Each row is a point. Any point is a mix of the corners, with weights that add up to 1. It lies inside the corners' shape when no weight is negative. Say inside or outside, and name the corners with a negative weight.
In the rows, zero is written as 128.

Corners:
(1): [141  75]
(2): [189 118]
(3): [108 200]
Points:
[101 157] => outside (2)
[184 119] => inside
[113 143] => outside (2)
[141  84] => inside
[136 103] => inside
[140  88] => inside

Corners:
(1): [ 92 214 152 107  54  93 183 135  77]
(2): [ 97 198  94 111  49 153 145 122  70]
(3): [116  66 143  96 216 148 139 102 147]
(4): [111 171 145 119  50 158 174 191  92]
(5): [108 185 147 173 117 154  86  50 150]
(6): [190  88 113  72 221 134 112 138 176]
(7): [139 146 107 194 132 110 116  68 143]
(8): [ 99 174 126 166 169 120  86  94 112]
(9): [136 142 167 166 148 148 100  57  80]
(10): [108 134 141 168 121 100  56  60 131]
Points:
[104 187 136 119  80 118 153 124  92] => inside
[123 133 139 148 120 109 110  85 171] => outside (2, 8, 9)
[117 182 132 143 105 123 115 108 108] => outside (3)
[126 146 139 142 143 122 117  95 126] => outside (2)
[138 134 123 129 157 150 120 104 128] => outside (1, 10)
[124 134 128 146 148 131  99  88 131] => outside (1)

Corners:
(1): [105  95  67 135 144 129 166  70  59 138 150 123 154 170 105 124  70  68
  98 198]
(2): [121 141  95 171 142 182 146 142 190  80 102 145 162 137 105 171 141 126
 141  81]
(3): [167 101 109 108 127 170 110 144 132 134  86 132 148 164 120 135 123 156
 137  99]
(4): [118 137 135 147 158 181 130 141 123 117  21 124  86  92 140 170 131 139
 153  67]
(5): [137 120 152 116 113 110  92  99 101 106 147 159 143 113 122 145  96  72
 108 180]
(6): [195 102 128 182 137 139 119 155 123 126 102 127 112 143 158 162 145 110
  88 108]
(7): [144 109 105 136 170 138 134 107 197  93  97 124  78 106 103 152 160  99
 125 159]
(8): [152 164  87 100 136 115 166  95  84 107 172 128 147 137 126 108  96 107
 111 140]
(9): [117 121 108 133 120 125 139  84 109  84 145 155 155 157 164  94 143  78
 129 164]
(10): [127 126  90 126 110 139 118 145 132 129 115 147 120 125 100 148 162  72
 137 108]
(11): [158 158 138 189  80  52 135   7  88 185 157  93 110  79  83  89 141 146
  81 176]
(12): [149 126 169 130 142 122 144 140 153 148  76  85 130 108 103 143 164 112
  97  83]
(13): [185 147 128 150 142 190 137 123 153 122  86 119 142 119 121 169 190  77
 169 117]
(14): [115 125 117 114 149 131 126 153  52  89 116 146 139 131 121 121 134 142
 112 177]
(15): [104  86  80 125  89 141 169  81  66 127 170 109 161 102 152 151  86 118
 116 180]
(16): [144 142 182 143 116  85 124  16  85 196 212  81  76 140  82 131 127 164
 100 143]
(17): [131 164 120 154 132 117  99  97 106 170 172  77 109 101 107  81 115 116
  78 170]
(18): [165  93 178 174 116 106 127  63  68 164 184 113  71  71  74  55 123 137
  83 155]
(19): [153 119 132 175 159 125 142 158 192 174  96 119 116 133 120 165 131 124
 184 116]
(20): [163  83 103 149 148 131  89 129 129  92  98  74 147 127 119 164 141 115
 167 103]
(21): [132 128 144 143  91 151 145 147 105  83 109 102  85 150 114 129  85  90
 121 151]
Points:
[152 107 151 163 120 125 124  85 123 153 118 104 104 111 120 128 130 108
 120 141] => outside (2, 8, 10, 14)
[134 108 133 129 134 172 122 130 145  98  95 135 118 122 114 167 144 108
 174 122] => outside (1, 6, 8, 11, 12, 17)
[126 126 138 147 136 137 134 121 124 125 127 126 101 119 115 134 133  99
 114 152] => outside (3, 8, 11, 20)
[149 136 129 138 152 121 122  92 121 128 126 128 139 124 110 124 134 127
 125 141] => outside (6, 10, 15, 21)
[146 122 118 145 131 145 133 127 121 115 106 123 127 120 122 137 133 102
 124 134] => outside (16)
[128 114 124 142 120 109 135  90  89 136 153 113 117 116 123 128 107 109
 105 163] => outside (2, 3, 13)

Corners:
(1): [ 97 156  49 101 185 139 125 133 139 192 100 132 121 120 148  98 131 173
  86  94]
(2): [130 138 173 147 116  77  91 135  96  86 211  84 135 150  92  82 145 151
 116 189]
(3): [160 139 104  98 117 130 138  58 149 103 103  56  66 122 120 150  64 154
 102 148]
(4): [ 98 125 145 123 112 122  78 100  92 113 123 114 139 155 122  89 138  95
 131 167]
(5): [ 70 180  72  70 148 110 167 164 113 183  80 175 151 140 180 119  94 157
 133  97]
(6): [100 157 145 140  90  79 128 181 112  57 169 102  70 145   7 166 184 138
 182 136]
(7): [ 55 124 138 170  91  39  71 180 141 115 182 113  83 148  72 131 177 117
 158 142]
(8): [157 163 127 120 125 101  88 108 100 157  98  90 136  94 130  92  64 125
 153 109]
(9): [144 151 195 160 144  71  94 131 119 164 151 113  68 207 102  93 170 135
 179 148]
(10): [122 146 132 128 116  90 101 148 109 129 167 114 138 194 119 106  97  88
 135 119]
(11): [197 146 119 114 113 136 138  76 129  48 102 113 140 126 120 170 121 154
 150 170]
(12): [162 111 117  92 159 148 119 111 164 130 100 118  89 109 117 138  89 166
 129 173]
(13): [ 94 170 205 121 116 132  77 112 156 156 162  66 157 169 150  72 112 151
 146 170]
(14): [141 124 109 100 166 159 105  82 126 104 121  81 101  99 172 147 113 151
 117 138]
(15): [ 92  84  97 151  62 111 107  87  81 146 160  85 184 131 101 117 109 130
 138 109]
(16): [ 95 156 162 156 141  49  73 153 112 175 183  95 129 165  52 138 158 120
 134 156]
(17): [ 56 194 109 127 185 124 152 101 138 168  96 164 141 109 162 107  69 161
  97 109]
(18): [ 88 167  66 104 124 147 181  94 158 151 142 148  80 105 154 150 136 117
 113 148]
(19): [126 120 150 113 110 139 125 127 134  97 124 108 114 110 129 144 128 155
  80 151]
(20): [142 147  95 137 137 150 123 112 111 119  94  91 123 110 168 147  88 151
 118 165]
(21): [113 105 140 126 190 128 147  90 156 129  95  63 124 112 140 128 119 132
  94 158]
Points:
[102 142 126 125 130 107 117 123 129 127 144 110 112 141 107 123 134 138
 133 143] => outside (8, 19, 20)
[123 141 137 125 136 113 109 117 123 131 134 104 111 139 126 123 128 140
 132 144] => inside
[106 130 129 131 119 104 104 127 131 128 142 104 114 134 110 125 127 138
 136 144] => inside
[108 143 128 129 133 102 108 130 127 138 140 106 121 145 117 118 124 131
 128 137] => inside
